Each row is a point. The window is the flat piece filled in between its corners: a triangle in 3 columns, a solid with four corners in 4, and so on. A path goes straight from each point to the next, and from the last back to the first. After which points does the path pass through the window?

Window, 4 rows:
[[-28  37 -15  51]
 [ -3 -30  -5 -17]
 [  4 -33  27 -10]
 [ 41  35  -7  35]]
Path:
(1): [ 14   3 -16  70]
(2): [18 44  3 20]
(3): [21 24 30 -8]
(4): [ 25 -18 -27  50]
(5): [ 11 -43   4   9]
(6): [-21   3 -15 -48]
(7): [-29  59   9  16]
(8): [ -9  11 -20  50]
Through the window after points: 3, 5, 7

Window (6 x 6):
[[ 79 -61   5 -54  55  19]
 [-18  23 -17 -35   8 -18]
 [-34   0  16  30  -6   7]
 [-28  -9 -29   5 -25 -25]
 [-25  10  37  -1 -66  -6]
 [ -2  23 -24  29 -32  18]]
Path:
(1): [-61   3  -2 -21 -39  33]
(2): [-12  -3  11  36   1 -13]
(3): [  5 -13   2   7  -7 -17]
(4): [ -3 -37  -7  -4 -18  16]
(5): [ 19 -37   5 -54  -4  35]
(6): [ 52 -13   2  11  27 -14]
(7): [ 63 -25  10  -7  35 -19]
(8): [ 30 -35  -7 -58  30  23]
Through the window after points: 1, 5, 7

Window:
[[-27 -22  -6  10  38  23 -14 -38 -46]
 [  1 -28  10  17  44 -23   7  19 -38]
 [-22 -50  19   9  38  29 -23  43 -22]
 [-72  49  49  18 -35 -63 -30 -40 -23]
 [ -9 -10  43  27  -5  19  14  18 -49]
 [  9  48 -24  24 -18  -2 -15 -30   2]
 [ -7  28   1  59 -40 -17  15 -59  37]
 [ 12 -51  43 -22  38  15 -22   3 -39]
 [  0  -6 -44   4 -40 -10  26 -22   7]]
Path:
(1): [-26  10  27 -25  13   8  28  -4   5]
(2): [-20   4  34 -50  43   6  -1 -30  20]
(3): [  9 -39   7  34   6  11 -22   4 -57]
(4): [ 19 -26  24  35 -15  -2 -34  17 -79]
(5): [-18  -5  33  18   5  15  21   5 -27]
(6): [-17  31   9  22 -13 -13   7 -27   5]
(7): [ -3  -4   2  57 -40 -19 -53 -43 -31]
(8): [  3 -34  14  14  19  -9 -21  -4 -42]
Through the window after points: 2, 4, 6, 8

Window:
[[  2   2  -2 -50  46  17   7  32  53  -5 -47  20]
 [  8 -60  18 -26 -11   4 -27  -5  21  -5   5  16]
 [ 15  34  24  73 -24  14 -17  38  13  16   2 -54]
 [  7  28  15  20  -8   3 -44  75   3 -16  28  25]
 [ 11  13 -59  12   4 -10 -25 -23  32  -1 -39  22]
 [-28  42   0 -25  -3   1  13  31 -28   7  -2 -26]
 [ 57  -3  46  27  30 -22   1  21  -1 -50 -35   7]
 [-34   2  -4   0  25 -18 -66 -38  44   1   0  19]
 [ -4  12   1 -28 -34  51 -86  47   8 -15  -3 -63]
 [-31 -50  32  31  17  46 -42 -27  -4 -12  58   3]
 [ -9  13  18 -89   7  58   3   4  13   7  52 -43]
 [ 12  23 -12  20  -1  23 -65 -50  21  43 -58  -4]]
Path:
(1): [ 16 -21   9  11   9  11 -42  16  19   9  17 -12]
(2): [ 59 -28 -45  -5  38  15 -36  17   7  26  -3 -18]
(3): [-46  15  51 -31 -26  20 -19  12  27 -24  -2  10]
(4): [-33  42  35   5  -7  54  -2  37  30 -11 -15   7]
(5): [ 26  -7 -17 -27  18 -12 -27   0   2  17   3 -29]
(6): [ -5 -25  -4   7  42  -4 -87  10  -5  11   2 -16]
(7): [  9  11  14  22 -41  41  12 -29  60 -16  -5  15]
(8): [  5   2  -3 -10 -63  28  -8  -2  48 -57 -18  15]
(9): [ 11 -11   6   5  57  -2 -56  -4  -6  48 -17 -13]
(10): [ 17 -17   9  47  32   9 -56  30  12  33 -20 -24]
(11): [ -5  31   6  33 -35   6 -30  -2  17 -15  -9  -6]
(12): [-19  16  10  51 -56  40 -28  -2  56 -29 -35  16]
(13): [  5   2   0   1  34  -8 -35  11  -4  15 -10  -6]
(14): [ 35  18 -24  26  29  -4 -56  40 -10  13 -15 -15]
(15): [-46  -2  37 -19 -43  31 -18 -10  41 -26 -18 -10]
(16): [ -3   8  15  21 -11  27 -45  -5  21 -14  -9   2]
Through the window after points: 2, 4, 8
